Each wall is flat, endless, passes through zero and stands at right angles to its row. A trip goes straight from one point to another. List the walls that it crosses, first one first.

Walls:
(1): [-1.67  0.65 -0.52]
(2): [ 1.54  1.80 -0.83]
(3): [ 0.57 -0.70  0.77]
Trips:
[-1.94 -2.57 -1.31] to [ 0.15  3.14 -1.74] -> 2
[-1.33 -1.45  0.88] to [ 5.40 -2.73  2.02] -> 1, 2
[-2.10  1.65  1.40] to [-2.55  2.52  2.63] -> none
[ 3.47 -0.14  3.86] to [-0.23 -0.27 -2.54] -> 3, 1
[ 1.32 -2.21  1.19] to [ 1.86 -3.52 -0.20] -> none
[ 1.50 -0.37 -1.23] to [ 1.16 -1.63  0.40] -> 2
[-5.12 -1.51 -1.65] to [-0.43  3.24 -1.15] -> 2

Walls:
(1): [ 1.42 -1.44 -3.92  0.93 -1.67  0.56 -0.69  3.40  3.22]
(2): [ 0.30  0.26 -0.83  0.61 -3.04 -0.69 -0.80  4.92 -0.34]
(3): [-2.20 -0.82  1.85  2.78  0.31 -1.59 -1.20 -1.26 -0.46]
Trips:
[ 0.99 -1.77 -3.14 -0.56 -0.96  1.58  0.62  5.68 -1.17] to [ 0.47  0.23 -0.58  6.02  1.32 -2.33  2.11 -3.15  0.75] -> 3, 2, 1
[ 0.61 -0.43 -3.10 -0.03  1.57  2.83  5.64 -3.13  1.54] to [-1.17  1.64 -1.09 -0.43  3.09  2.96  0.66 -0.11 -0.95] -> 1
[ 2.64  0.96 -1.44 -1.83  0.38  0.96  1.94  2.81  0.79] to [-0.15  2.04  5.64  4.34 -0.73 -0.27  0.48 -0.84  2.92] -> 3, 1, 2
[ 0.33 -1.15 -0.58 -0.42 -0.17  0.12  1.02 -0.69 -1.61] to [ 2.37 -1.10  0.80  0.20  1.57  0.96  1.27 -2.09  2.31] -> none
[-0.81 -1.30 -2.51 -0.26 -0.70  0.39  0.68 -3.59 -1.09] to [ 3.83 -0.31 -2.98  0.51 -3.79 -1.38  1.26 -0.73 -0.50] -> 3, 1, 2

Walls:
(1): [ 1.07  3.25 -2.02  1.43  0.79  2.90 -2.27  4.15 -0.57 -4.67  0.54 -0.16
 -1.07 -1.08]
(2): [-0.58 -0.51 -5.51  0.44  1.79  1.19 -2.56 -1.06  0.23  2.37 -3.09  0.81
 -0.06  1.65]
(3): [ 0.32  2.16 -1.47  1.43 -1.06  2.54 -2.50 -1.71 -0.20 -2.70 -1.23 -1.75
 -0.36  1.26]
(4): [-0.29  0.20 -0.77 -0.13  1.48 -3.94 -0.28 -3.30  0.61  1.48 -1.35  0.03
  3.45 -2.03]
(5): [ 0.37 -0.30  0.75  1.81 -0.36 -0.62 -1.35 -1.18 -1.41 -1.77 -2.64  3.89
  2.14  0.14]
Trips:
[-1.91  1.45  1.07 -3.46  2.93 -2.81 -1.62 -3.08  2.99  0.34 -2.61  0.78
 -3.65 -1.08] to [ 2.50 -3.10  3.97  0.85 -0.37 -2.69 -4.15 -0.27  3.26 -1.22  6.54 -0.99
 -0.52  1.12] -> 2, 4
[ 1.60  2.94  0.00 -1.91 -1.69 -1.56 -0.94  0.36 -0.68 -1.32 -0.45  0.91
 -2.73 -0.94] to [ 1.71  1.07 -0.40  0.23 -0.34 -0.93  3.44  1.67  1.15  2.21  1.52  1.10
 -1.89  3.03] -> 5, 3, 1
[-4.12  0.63  0.58  1.24 -1.04 -0.35  0.31 -2.86 -0.72  0.22  0.13 -0.05
 -4.58  2.34] to [-3.24 -2.50  2.26 -0.92  2.93  0.03  0.67 -0.24 -0.83  0.52  0.94  1.66
  0.47 -0.35] -> 3, 2, 5, 4
[ 2.00  4.53 -2.66 -0.22 -0.44  4.60  1.51  3.22 -0.74  0.81  1.34 -0.37
 -1.30 -0.71] to [-0.35  3.23 -3.18 -2.94  1.54  0.55 -3.05  0.15  0.23 -0.87  2.34  3.77
 -1.15 -0.88] -> 5
